Each wall is flat, endless, passes through zero and stands at right angles to its row. A trip goes straight from one point to another. List the walls that it crosses, first one first.
(in the rows, 128 means zero)

Walls:
(1): [138 135]
(2): [135  90]
(3): [142  89]
(4): [105  63]
(5): [143 194]
(6): [ 96 116]
(7): [145 166]
(8): [140 181]
(9): [ 86 179]
Trips:
[131 113] to [128 118] => none
[148  92] to [110 111] => 6
[120  74] to [148 110] => 6, 1
[104 140] to [ 83 172] => none

Walls:
(1): [197 150 159 109 150 103 158 116 134 117 133]
(2): [107  86 120 115 129 147  96 112  96  33 110]
(3): [ 69 135 113 119 130 155  82 133 113 131 128]
(4): [124 173 143 124  71 121 171 125 121 128  91]
(5): [162  86 178 122 155  92 126 118 132 102 129]
(6): [122 125 129  98  96 136 136 171  93 113 128]
(7): [171 133  87 127 154  93 113 172 142 103 131]
(8): [ 91  72 128 148  94 136 128 155 109  98 128]
Trips:
[119 113 150 101  92 144  89  89 134 117 156] to [ 80  98 125 153 165 114 131 182 143 131  86] => 7
[132 147 133 160 191  94 140 135 148 103 131] to [116 113 178 128 117 154 155  90 124 221 129] => 7, 4, 5, 1
[ 99 148 117 110 140 130 126 131 124  88 110] to [118 105  98 135 115 137 145 123  92 171 119] => 7, 2
[117 109 164 107 135 128 112 111  93 123  80] to [127 112 198 104 148 105 114 154 125 164 121] => 1, 4, 2, 8, 3
[162  99 139 128 112 149  56 100 100 106 129] to [141 155 112 125 144 132  85  82 182  94 104] => 6, 7, 8, 1
[139 122 190 157 132 144  93 148 129 171 165] to [121 123 140  69 111  59  85  75 104 155 145] => none

Walls:
(1): [158 163 105  96 104 175 125 115 161 143 118 145 132 121 135  82 127  66
 145  98 105 140 185 112 129 114 147  81 122 191 109 111]
(2): [159 152 120 154 104 109 138 117 133 120 141 116  95 123 139 116 149 116
 171 180  93  81 193 112 156 120 143 118 114 122 123 161]
(3): [147 129 110 120 155 112 152 146 127 225 145 123 148 142 122 137 124  98
 103  99 141 128 145 141 106 141 137 148 120 100 122  91]
(4): [155 149 121 155 113 115 100 148 120 127 106 173 143 114 156 161 120  74
 111 108 121  75 134 120 130 112 191 184 107 164 136 101]
(5): [122 130  91 153 156 140 117 131 156 152 141 156 145 192 102 132 147 171
 126 122 163 108 144  71 109 135 122 106 117 101 145 162]
(6): [107 117 139 159  92  90 136 105  71 183 102 150 119 104 143 151 163 162
  93 181 115 131 140 150  98 130 133 132 140 142  88  84]
(7): [126 116 115 163 117 150 138 122 172 130 137  98 110 178 121 101 140 179
 134 149 139 168  81 147  84 185 126 128 115 148 128 198]
Trips:
[106 175 100 151 104 172 101 159 107  98 130  88  99 168 158  71 146 125
 147 170 163  97 169 140 110  91  76  88  81 102 108 135] to [149 108 136 172 114 122 124  71 133 154 145  90 142 169 119 109 116 121
 144  93 178 145  98 186 172 107 159 142  99 172 103 132] => 5, 3, 2, 4
[120 140 106 137  81  97 105 104 124 136 172 117 118 124 101  63 117  70
 182  99  81 169 155 145 108 123 145 115  93 148 142 186] to [102 158 154 141 150 113 136  61 129 157 141  89 139 109 196 156 184 110
  77 115 204 142  77 128 130 103 102 166 121 144 144 159] => 3, 2, 1, 6, 4
[135 115 136 150 156 104  62 140 100 118 131 119 135 112 144 178 184  95
 103 119 134 162 157 148 122  91 146 156  95 100 120  72] to [127 132 177 135 205 115 152 114 180 130  91 204 126 154 162  98 118 150
  91  81 127 107 117  92 162 161 131 125 127 137  33 153] => 5, 1, 6, 7
[127 180 131 104 126 112 127  81 123 123  96 131 102 114  85 158 144 125
 123 147 175 157 180 150 146 122 138 101 150 116 146 129] to [129 107 151 143 134  97  70 138 138 109  97 109  74 188  96 119 154 159
 158 143 126 104 132 118 105 107 154  53 109 131 153 127] => 5, 7, 1, 6
